Rows are points. Each copy is the shape, with its points in the same order, stretched, turned, moved and blurred by noise. Some copies are also mirrored. Which?

Shape (9 x 3)
[[-0.28  0.23 -0.06]
 [ 0.57  0.20  0.16]
 [ 0.08 -0.19  0.24]
 [-0.25 -0.53 -0.58]
 [ 0.15 -0.47 -0.53]
 [ 0.28  0.43  0.24]
 [ 0.04  0.15  0.35]
 [ 0.76 -0.16 -0.60]
 [-0.30 -0.16 -0.16]]
Copy 1 (9 x 3)
[[-0.03 -0.20 -0.21]
 [ 0.15  0.24  0.72]
 [-0.15  0.28  0.15]
 [ 0.41  0.36 -0.96]
 [ 0.58  0.50 -0.53]
 [-0.05 -0.09  0.62]
 [-0.25 -0.03  0.34]
 [ 0.94  0.59  0.13]
 [ 0.04  0.04 -0.50]]
Copy 1 is: mirrored
Copy 2 (9 x 3)
[[-0.26  0.22 -0.18]
 [ 0.18 -0.10  0.02]
 [-0.01  0.21  0.23]
 [-0.88  0.01  0.31]
 [-0.68 -0.17  0.33]
 [ 0.22  0.04 -0.20]
 [ 0.08  0.23  0.02]
 [-0.42 -0.57  0.21]
 [-0.50  0.19  0.09]]
Copy 2 is: only turned
Copy 3 (9 x 3)
[[ 0.43 -0.11 -0.03]
 [-0.16  0.41  0.57]
 [-0.14  0.22 -0.09]
 [-0.36 -0.45  0.04]
 [-0.57 -0.26  0.37]
 [ 0.26  0.34  0.32]
 [ 0.21  0.26 -0.07]
 [-0.75 -0.02  1.09]
 [ 0.07 -0.21 -0.13]]
Copy 3 is: only turned

Shape (9 x 4)
[[ 0.38 -0.30 -0.28  0.34]
 [ 0.32  0.35 -0.21  0.30]
 [ 0.34 -0.48  0.00 -0.59]
 [ 0.07  0.36  0.21  0.04]
 [-0.62  0.08 -0.03 -0.28]
 [ 0.00 -0.26  0.28 -0.46]
 [-0.33  0.28 -0.24 -0.13]
 [ 0.02 -0.09 -0.36 -0.19]
 [ 0.33  0.31  0.44 -0.41]]
Copy 1 (9 x 4)
[[ 0.09 -0.84  0.26 -0.24]
 [ 0.66 -0.29  0.06  0.11]
 [-0.29 -0.53 -0.69 -0.55]
 [ 0.30  0.20 -0.33  0.19]
 [-0.25  0.57 -0.08 -0.36]
 [-0.32  0.01 -0.59 -0.22]
 [ 0.11  0.33  0.01 -0.37]
 [ 0.12 -0.27 -0.10 -0.55]
 [ 0.21  0.19 -1.08  0.25]]
Copy 1 is: mirrored
Copy 2 (9 x 4)
[[ 0.90 -0.13 -0.44  0.42]
 [ 0.45  0.36 -0.17  0.46]
 [ 0.65  0.39  0.18 -0.32]
 [-0.01  0.57 -0.05  0.04]
 [-0.46 -0.09  0.51 -0.29]
 [ 0.18  0.51  0.16 -0.44]
 [-0.15 -0.03  0.36  0.15]
 [ 0.42 -0.07  0.30  0.13]
 [ 0.04  1.10  0.10 -0.21]]
Copy 2 is: mirrored
Copy 3 (9 x 4)
[[-0.04  0.36  0.70 -0.11]
 [-0.19  0.73  0.24 -0.36]
 [ 0.77  0.14  0.24  0.50]
 [ 0.04  0.27 -0.23 -0.51]
 [-0.26 -0.10 -0.43  0.38]
 [ 0.54 -0.21 -0.16  0.14]
 [-0.39  0.39 -0.26  0.22]
 [-0.07  0.40  0.20  0.48]
 [ 0.68  0.24 -0.37 -0.39]]
Copy 3 is: only turned

Shape (11 x 6)
[[-0.61  0.04  0.15  0.34 -0.37 -0.74]
 [-0.17  0.48  0.34 -0.39  0.71 -0.09]
 [-0.10  0.28 -0.12 -0.75  0.64 -0.28]
 [ 0.34 -0.12 -0.30  0.07 -0.06  0.61]
 [-0.51  0.26  0.13  0.10 -0.17 -0.09]
 [ 0.22 -0.51  0.26  0.13  0.08  0.55]
 [ 0.54 -0.06 -0.31  0.14  0.02  0.28]
 [-0.56  0.36  0.29  0.49  0.09 -0.31]
 [-0.77  0.21  0.11  0.06 -0.05 -0.09]
 [ 0.51 -0.05  0.14 -0.03 -0.35  0.51]
 [ 0.27 -0.33 -0.26  0.26 -0.07  0.45]]
Copy 1 (11 x 6)
[[ 0.44  0.06 -0.56  0.38  0.20  0.29]
 [-0.03 -0.16  0.05 -0.44  0.35  0.38]
 [-0.21  0.02 -0.11 -0.31  0.05  0.74]
 [-0.21 -0.32  0.51  0.02 -0.14 -0.33]
 [ 0.19 -0.35 -0.27  0.13  0.20  0.31]
 [-0.32 -0.25  0.46 -0.15  0.22 -0.89]
 [-0.06 -0.10  0.53 -0.04 -0.13 -0.29]
 [ 0.39 -0.13 -0.16  0.17  0.43  0.26]
 [ 0.14 -0.41 -0.34  0.19  0.26  0.53]
 [-0.09 -0.35  0.45 -0.26 -0.08 -0.82]
 [-0.22 -0.18  0.45  0.16 -0.03 -0.41]]
Copy 1 is: mirrored
Copy 2 (11 x 6)
[[-0.39 -0.77  0.92  0.50 -0.08 -0.14]
 [-0.13 -0.24 -0.42 -0.63  0.00 -0.37]
 [-0.05 -0.35 -0.77 -0.14 -0.47 -0.36]
 [ 0.35  0.70 -0.35 -0.04  0.11  0.21]
 [-0.36 -0.16  0.57 -0.05 -0.22 -0.10]
 [-0.07  0.67 -0.05 -0.04  0.77  0.09]
 [ 0.63  0.26 -0.40  0.02  0.29  0.21]
 [-0.08 -0.49  0.76 -0.22  0.09 -0.33]
 [-0.51 -0.10  0.72 -0.05 -0.38 -0.19]
 [-0.01  0.51 -0.13 -0.15  0.48  0.54]
 [ 0.44  0.56 -0.14  0.10  0.32  0.13]]
Copy 2 is: only turned
Copy 3 (11 x 6)
[[-0.55  0.22  0.58  0.17  0.16  0.22]
 [ 0.20 -0.75  0.42 -0.06  0.25  0.43]
 [ 0.44 -0.75  0.62  0.22 -0.05  0.18]
 [ 0.46  0.38 -0.28 -0.12 -0.08 -0.23]
 [-0.30 -0.12  0.16  0.04  0.06  0.06]
 [ 0.42  0.56 -0.28 -0.17 -0.11  0.46]
 [ 0.49  0.47  0.04 -0.10  0.14 -0.21]
 [-0.41 -0.08  0.31  0.02  0.49  0.22]
 [-0.36 -0.28  0.13  0.16  0.03  0.13]
 [ 0.35  0.47 -0.22 -0.50 -0.20  0.00]
 [ 0.40  0.64 -0.18 -0.03 -0.01 -0.09]]
Copy 3 is: only turned
Copy 4 (11 x 6)
[[-0.15  0.00 -1.31  0.10  1.03 -0.21]
 [ 0.33  0.00 -0.27  0.95 -0.13  0.52]
 [ 0.82 -0.14 -0.33  0.19 -0.07  0.58]
 [-0.30  0.34  0.14 -0.05 -0.43 -0.42]
 [-0.19  0.38 -0.74  0.28  0.43  0.00]
 [-0.67  0.17  0.56  0.26 -0.12 -0.03]
 [-0.19  0.02 -0.05 -0.17 -0.25 -0.49]
 [-0.35  0.13 -1.11  0.80  0.41  0.07]
 [-0.19  0.44 -0.86  0.37  0.39  0.19]
 [-0.19  0.28  0.38  0.00 -0.03 -0.61]
 [-0.55  0.15  0.02 -0.12 -0.25 -0.34]]
Copy 4 is: only turned

Shape (11 x 8)
[[ 0.00  0.30  0.03  0.23 -0.34  0.88 -0.16 -0.12]
 [ 0.60 -0.50 -0.17 -0.62 -0.24  0.60  0.09 -0.23]
 [-0.10  0.71 -0.76  0.00  0.26  0.33 -0.54  0.37]
 [ 0.15  0.09 -0.07  0.20  0.90  0.17 -0.52  0.35]
 [ 0.31  0.09  0.41  0.04 -0.07  0.12 -0.17  0.01]
 [ 0.43  0.52 -0.07 -0.51  0.39  0.33  0.25  0.18]
 [-0.17  0.22  0.12  0.55 -0.15 -0.08  0.74  0.39]
 [ 0.22 -0.57 -0.17  0.12  0.02 -0.15 -0.43  0.39]
 [-0.49  0.49 -0.30 -0.12  0.10  0.02 -0.27  0.02]
 [ 0.23  0.50 -0.29 -0.02  0.28 -0.11  0.28  0.09]
 [ 0.21 -0.04 -0.18 -0.06  0.06  0.53 -0.12  0.61]]
Copy 1 (11 x 8)
[[ 0.03  0.16 -0.22  0.26  0.17 -0.56  0.40 -0.35]
 [ 0.09 -0.09 -1.18  0.51  0.09  0.57  0.44  0.54]
 [ 0.55  0.80  0.12  0.30  0.47 -0.51 -0.56 -0.54]
 [-0.03  0.61  0.41  0.21 -0.14 -0.86 -0.06  0.32]
 [-0.54 -0.44  0.03  0.19 -0.03 -0.24  0.09  0.05]
 [-0.24 -0.27 -0.54  0.40  0.72 -0.52 -0.03  0.40]
 [-0.87 -0.29 -0.05 -0.70  0.51 -0.27  0.10 -0.24]
 [-0.35  0.50 -0.09 -0.02 -0.44  0.49 -0.05  0.13]
 [ 0.62  0.11  0.44  0.01  0.33 -0.21 -0.35 -0.46]
 [-0.10 -0.33 -0.27 -0.10  0.45 -0.39 -0.40 -0.07]
 [-0.46  0.71 -0.40  0.24  0.27 -0.07  0.18  0.25]]
Copy 1 is: mirrored
Copy 2 (11 x 8)
[[ 0.12  0.82  0.23 -0.18 -0.40 -0.38 -0.21 -0.43]
 [-0.38  0.49 -0.17 -0.20 -0.44  0.24 -0.08  1.09]
 [ 0.89  0.26 -0.26 -0.15  0.21  0.09  0.23 -0.02]
 [ 0.38 -0.58 -0.15 -0.60  0.23 -0.40 -0.08  0.57]
 [-0.12 -0.08 -0.02 -0.21 -0.30 -0.08 -0.51  0.24]
 [ 0.39 -0.18  0.19 -0.17 -0.52  0.12  0.23  0.86]
 [ 0.06 -0.29  0.03  0.42 -0.54 -0.44  0.23 -0.30]
 [-0.08 -0.27 -0.61 -0.10  0.29 -0.07 -0.38  0.59]
 [ 0.50  0.29  0.11 -0.05  0.38  0.17  0.24 -0.28]
 [ 0.30 -0.41 -0.16 -0.10 -0.37  0.27  0.33  0.31]
 [ 0.31  0.17 -0.16  0.08 -0.19 -0.43 -0.11  0.59]]
Copy 2 is: mirrored
Copy 3 (11 x 8)
[[-0.12 -0.46 -0.65  0.22  0.55 -0.11 -0.01 -0.61]
 [-0.46 -0.13  0.09 -0.23  0.71  0.44 -0.11 -0.52]
 [ 0.43 -0.76 -0.20 -0.12  0.71 -0.55  0.16  0.47]
 [-0.17 -0.27 -0.02 -0.51 -0.11 -0.62  0.10  0.70]
 [-0.08 -0.47 -0.12 -0.24  0.03 -0.13 -0.23 -0.26]
 [ 0.19  0.05 -0.07 -0.74  0.40 -0.35 -0.80  0.12]
 [ 0.65  0.65  0.21  0.12 -0.41 -0.43  0.28 -0.08]
 [-0.08 -0.45  0.42 -0.11 -0.06  0.05  0.84  0.13]
 [ 0.30 -0.36 -0.33  0.08  0.39  0.11  0.01  0.27]
 [ 0.29  0.11  0.25 -0.25  0.19 -0.45 -0.39  0.36]
 [ 0.27 -0.24 -0.04 -0.37  0.34 -0.37  0.36 -0.02]]
Copy 3 is: mirrored

Shape (13 x 9)
[[ 0.25  0.06  0.28 -0.41  0.11  0.00 -0.02  0.03  0.19]
 [ 0.05 -0.20  0.26  0.36 -0.06  0.08 -0.34 -0.10 -0.33]
 [ 0.18 -0.15 -0.20 -0.29 -0.16  0.19  0.34  0.78  0.09]
 [-0.09 -0.11 -0.14 -0.26  0.37 -0.14  0.13  0.43 -0.19]
 [ 0.22 -0.13  0.11  0.97 -0.32 -0.81  0.00 -0.07  0.18]
 [-0.02  0.97 -0.17 -0.37 -0.25 -0.08 -0.33  0.15  0.26]
 [ 0.16  1.03  0.67 -0.16  0.07  0.18 -0.01  0.08 -0.49]
 [ 0.22  0.04 -0.21 -0.17  0.17 -0.48 -0.08 -0.03  0.20]
 [ 0.34  0.55 -0.22 -0.09  0.14  0.26  0.19 -0.14  0.17]
 [-0.01 -0.12  0.10 -0.21  0.40  0.01  0.09  0.22 -0.04]
 [-0.05  0.14  0.82 -0.38  0.40  0.32 -0.14 -0.09  0.24]
 [-0.38 -0.01  0.02 -0.12 -0.01  0.19  0.57 -0.12 -0.07]
 [-0.67 -0.06 -0.27  1.52  0.30  0.27  0.73 -0.08  0.18]]
Copy 1 (13 x 9)
[[ 0.15 -0.19  0.17 -0.39  0.33 -0.46  0.35  0.17 -0.32]
 [ 0.00 -0.05  0.24  0.35 -0.41  0.48 -0.05  0.05 -0.39]
 [-0.22 -0.05  0.43  0.27  0.16 -0.73  0.31 -0.32  0.40]
 [ 0.04  0.24  0.35 -0.52 -0.25 -0.07  0.37 -0.37  0.08]
 [-0.62 -0.44 -0.74  0.41 -0.84  0.35  0.35 -0.52 -0.11]
 [ 0.69 -0.11 -0.10 -0.23  0.28 -0.94 -0.52 -0.18 -0.15]
 [ 1.07  0.29  0.25  0.05 -0.37 -0.59  0.03  0.75 -0.45]
 [-0.08 -0.03 -0.23 -0.52  0.16 -0.22  0.24 -0.54 -0.37]
 [ 0.56  0.29 -0.27  0.06  0.44 -0.58  0.35 -0.15 -0.54]
 [ 0.22  0.10  0.32 -0.48 -0.04 -0.07  0.52 -0.10 -0.09]
 [ 0.81 -0.38  0.33 -0.72  0.30 -0.27  0.57  0.73 -0.24]
 [ 0.20  0.43 -0.46 -0.16  0.04 -0.09  0.44  0.27  0.40]
 [ 0.53  0.16 -1.11  0.72 -0.99  0.90  1.23 -0.42  0.56]]
Copy 1 is: only turned
Copy 2 (13 x 9)
[[-0.01 -0.23  0.29  0.18  0.09  0.14 -0.02  0.33  0.30]
 [ 0.35 -0.31 -0.32 -0.33  0.19  0.00  0.07  0.06  0.08]
 [-0.01  0.09  0.55 -0.11 -0.51  0.39  0.22  0.16 -0.13]
 [ 0.27  0.12  0.26 -0.34  0.00  0.23 -0.45  0.10 -0.01]
 [-0.20 -0.41 -0.11 -0.75  0.61  0.06  0.37 -0.26 -0.39]
 [ 0.29  0.09  0.00  0.63  0.72  0.56  0.10  0.19  0.37]
 [ 0.25 -0.35 -0.57  0.83  0.22  0.32 -0.40  0.73  0.00]
 [ 0.05 -0.15  0.28 -0.18  0.42  0.26 -0.17 -0.12  0.20]
 [-0.02 -0.02  0.22  0.70  0.03  0.06 -0.18 -0.07  0.15]
 [ 0.23  0.01  0.27 -0.14  0.03  0.02 -0.38  0.15  0.08]
 [ 0.21 -0.17  0.18  0.37  0.26 -0.24 -0.15  0.64  0.35]
 [-0.07  0.42 -0.07 -0.10  0.05 -0.15 -0.21  0.19  0.10]
 [ 0.15  0.69 -0.02 -0.46  0.21 -0.91 -0.26 -0.66 -0.71]]
Copy 2 is: mirrored
Copy 3 (13 x 9)
[[-0.18  0.00 -0.04  0.42  0.61  0.19  0.15  0.07  0.23]
 [ 0.27 -0.12  0.57  0.44 -0.02  0.04  0.25  0.57 -0.10]
 [ 0.02  0.11 -0.12 -0.37  0.43  0.27 -0.37  0.06  0.25]
 [ 0.10  0.54 -0.05  0.13  0.29  0.09 -0.33 -0.12 -0.16]
 [-0.54 -0.23  0.72  0.31 -0.56 -0.35 -0.43  0.07  0.50]
 [-0.27 -0.02 -0.46  0.10 -0.47  0.54  0.39 -0.18  0.61]
 [-0.38  0.19  0.49  0.09 -0.12  0.58  1.30 -0.07 -0.16]
 [-0.25  0.18 -0.22  0.39  0.12 -0.07 -0.38 -0.05  0.23]
 [-0.12  0.11 -0.31 -0.20  0.01 -0.07  0.58  0.05  0.44]
 [ 0.09  0.38  0.06  0.30  0.49  0.02 -0.06 -0.03 -0.02]
 [-0.02  0.06  0.27  0.76  0.85  0.31  0.72 -0.01  0.28]
 [ 0.28 -0.01 -0.10 -0.11  0.29 -0.07  0.25 -0.35  0.00]
 [ 0.43  0.34  0.61 -0.55 -0.80 -0.91  0.31 -0.36  0.71]]
Copy 3 is: mirrored

Shape (13 x 9)
[[-0.43  0.00 -0.17 -0.45  0.26  0.30  0.17  0.13 -0.05]
 [-0.40  0.20 -0.12 -0.61 -2.01 -0.21 -0.51 -0.12  0.26]
 [-0.04  0.02 -0.20  0.17 -0.06  0.65  0.00 -0.14  0.07]
 [-0.38  0.25  0.21  0.05  0.37 -0.18  0.36  0.15 -0.43]
 [ 0.04 -0.25 -0.40 -0.06  0.29 -0.34  0.10 -0.03 -0.60]
 [-0.01 -0.17  0.45 -0.14  0.21  0.51  0.01 -0.34 -0.10]
 [-0.06 -0.32 -0.32 -0.30 -0.12 -0.27  0.09  0.07  0.17]
 [-0.64 -0.36 -0.13  0.11  0.24 -0.39 -0.09  0.88 -0.47]
 [-0.37  0.10  0.26 -0.20  0.16 -0.19 -0.48 -0.09 -0.15]
 [-0.44 -0.45 -0.26  0.26  0.08 -0.18  0.27 -0.13  0.08]
 [-0.11 -0.23  0.02  0.06  0.39 -0.07  0.26  0.30  0.17]
 [ 0.13  0.29 -0.19  0.13  0.25 -0.26 -0.27 -0.29  0.24]
 [ 0.13 -0.28 -0.15  0.10 -0.43 -0.14  0.17  0.33  0.09]]
Copy 1 (13 x 9)
[[ 0.21  0.61 -0.01  0.07  0.06  0.07  0.42 -0.15 -0.25]
 [ 0.75  0.36  0.57  0.33  0.99 -0.59 -0.21  1.11  0.97]
 [-0.14  0.48 -0.02 -0.14 -0.13 -0.72  0.36 -0.16 -0.09]
 [ 0.71 -0.24 -0.08  0.46  0.07  0.45 -0.20 -0.51 -0.28]
 [-0.04 -0.47 -0.01  0.53 -0.11  0.37  0.12 -0.06  0.08]
 [ 0.57  0.41 -0.34 -0.71 -0.13 -0.35  0.25 -0.21 -0.21]
 [-0.11 -0.10  0.31  0.10  0.20  0.08  0.10  0.60 -0.23]
 [ 0.04 -0.10  0.08  1.06 -0.67  0.78 -0.53  0.02 -0.13]
 [ 0.49  0.40 -0.16 -0.24  0.18  0.47 -0.64 -0.11 -0.04]
 [-0.03 -0.32  0.70 -0.02 -0.09 -0.15 -0.11  0.24 -0.22]
 [-0.01 -0.06  0.11  0.26 -0.22  0.22 -0.03  0.18 -0.69]
 [-0.37  0.07  0.14 -0.22  0.53  0.13 -0.53 -0.02 -0.24]
 [-0.13 -0.34  0.23  0.55 -0.12 -0.27  0.04  0.60 -0.12]]
Copy 1 is: mirrored
Copy 2 (13 x 9)
[[-0.51 -0.03  0.39 -0.48  0.21 -0.45 -0.19  0.01 -0.09]
 [-0.72  0.25 -1.76 -0.31  1.66  0.80  0.08 -0.10 -0.12]
 [ 0.01  0.20 -0.11 -0.16 -0.04 -0.32  0.51  0.00 -0.28]
 [-0.05  0.16  0.49 -0.49 -0.24  0.19 -0.58  0.11 -0.19]
 [-0.29 -0.27  0.37  0.28 -0.30  0.16 -0.52  0.09 -0.15]
 [ 0.33  0.52  0.35 -0.13  0.00 -0.10  0.31  0.36  0.05]
 [-0.31 -0.53 -0.10 -0.02  0.39 -0.14 -0.22  0.15 -0.16]
 [-0.32 -0.37  0.23  0.16 -0.12 -0.48 -1.48  0.01 -0.21]
 [ 0.10  0.31  0.06 -0.35  0.11 -0.03 -0.39  0.37  0.51]
 [-0.18 -0.42  0.03  0.01 -0.18 -0.40 -0.21  0.46 -0.38]
 [ 0.11 -0.35  0.29 -0.19 -0.09 -0.53 -0.36  0.16 -0.22]
 [ 0.35 -0.10 -0.15 -0.37 -0.18  0.05  0.19  0.05  0.42]
 [ 0.08 -0.38 -0.39  0.22  0.35  0.07 -0.28 -0.10 -0.49]]
Copy 2 is: only turned
